Every row gives one point. Each copy is the shape, with its points in the same order, turned, moved and blurred by noise. Some copies are also mirrored. Which?
(in the rows, 128 means zero)

Shape (8 x 3):
[[ 89 146 171]
 [116 135 194]
 [144 143  85]
 [121  85  79]
 [158 133  84]
 [106 121  98]
 [110 127 128]
 [134 182 168]]
Copy 1:
[[149 176  86]
 [164 145  76]
 [117 137 168]
 [ 61 150 147]
 [111 121 176]
 [ 93 165 140]
 [115 163 123]
 [187 151 124]]
Copy 1 is: mirrored
Copy 2, 8 rows:
[[ 91 178 145]
 [125 183 161]
 [100  78 126]
 [116  97  73]
 [117  71 121]
 [ 92 112  99]
 [100 133 123]
 [100 145 193]]
Copy 2 is: mirrored
Copy 3, 8 rows:
[[149 169 120]
 [150 165 156]
 [118  87  77]
 [ 61 104 100]
 [103  68 100]
 [100 126  81]
 [113 134 104]
 [178 128 119]]
Copy 3 is: only turned
Copy 4:
[[159 191 125]
 [112 207 135]
 [136  88 134]
 [119  96  74]
 [119  82 135]
 [146 117 102]
 [140 142 115]
 [139 183 174]]
Copy 4 is: only turned

Shape (9 x 6):
[[145  88 113 116  86  94]
 [119 154  82 111 124 137]
 [165  97 124 111 140 135]
 [104 116 135 113  98 120]
 [159 130 111 185 222 136]
 [ 37 119  98 122 120  97]
 [157 133  96 127  90 125]
 [118 162 109 123  86 140]
 [161 104 133 111 139  52]]
Copy 1 (9 x 6):
[[129 158 150 123 175 125]
 [ 84 145 112  99 119 168]
 [151  98 147  95 136 138]
 [ 93 152 152 122 131 112]
 [200 117 107 111  51 174]
 [ 77 209 168 110  95 143]
 [112 143 108 126 167 151]
 [ 72 144 109 137 138 144]
 [168 159 123  74 151  99]]
Copy 1 is: only turned
Copy 2:
[[130 191 124 163 149 154]
 [123 181  78  77 142 149]
 [109 159 146 113 159 151]
 [140 157  84 144 146 140]
 [127 145 186  40  99 103]
 [191 165  56 123  85 151]
 [112 205  96 118 169 136]
 [130 179  62 103 168 114]
 [ 82 178 134 160  98 140]]
Copy 2 is: only turned
Copy 3 (9 x 6):
[[154 138 119  82  91 110]
 [163 133 103 172 106  83]
 [106 162 135 117 106  89]
 [137 115  87 114 102 118]
 [ 76 133 197 192 145  99]
 [152  77  88 163  68 156]
 [167 137 119 119 121  73]
 [168 113  75 142 129  81]
 [138 174 145 100 120 161]]
Copy 3 is: only turned

Shape, 13 rows:
[[129 144 110 102 168 111  97 166]
 [165 148 105 171 105 135 133 154]
 [137 111 104  78 110 109 116  99]
 [108  85  93 141 118 131  86 179]
 [ 86  62 109  77 113 130 143 148]
 [ 65 172  92 171  95 166 163 174]
 [ 90 165 106 160 140  78 167 152]
 [ 96  72 145 152 143 166  83  92]
 [ 65  58 147 155 127 134 154 119]
 [120  70 182  92  99  85 140 129]
 [155 118 169 132 148 182 122 100]
 [163 163  88 100 156 122 145 135]
 [138 130 161 139 117 105 115 160]]
Copy 1, 13 rows:
[[199 133 142 134 169 134 138 125]
 [128 108 165 143 113 166 109 151]
 [160 111 120  80 123  92 113 103]
 [188  84 113 178 113 109 124 150]
 [201 110  93 127  68 101 139  89]
 [154  91 127 132  72 206 189 175]
 [157 100  99 119 140 222 138 125]
 [107 103 101 170 129  74 175 101]
 [133 102  67 170  85 139 158  77]
 [150 170  64 128 100 109  90  81]
 [ 97 152 162 151 126 106 161  91]
 [177 120 182  93 147 159 129 106]
 [145 154 114 151 132 148 107 137]]
Copy 1 is: only turned
Copy 2, 13 rows:
[[154 135 176 122 166 117 150 118]
 [ 90 161 110 121 137  71 168 124]
 [163  97 128 156 128  81 118 137]
 [133 116 150 120  94 123 198 117]
 [128  71 171 177  83 114 130 101]
 [ 82 138 105 192 158  91 221  64]
 [ 75 109 117 141 206 120 159 103]
 [140 146 125 181  85 171 148 167]
 [ 79 110 127 192  85 164 125 115]
 [135 104 127 138  94 141  71  83]
 [128 206 140 183 111 119 112 146]
 [125 145 162 147 179  54 139 147]
 [130 164 126 114 135 127 130  97]]
Copy 2 is: only turned
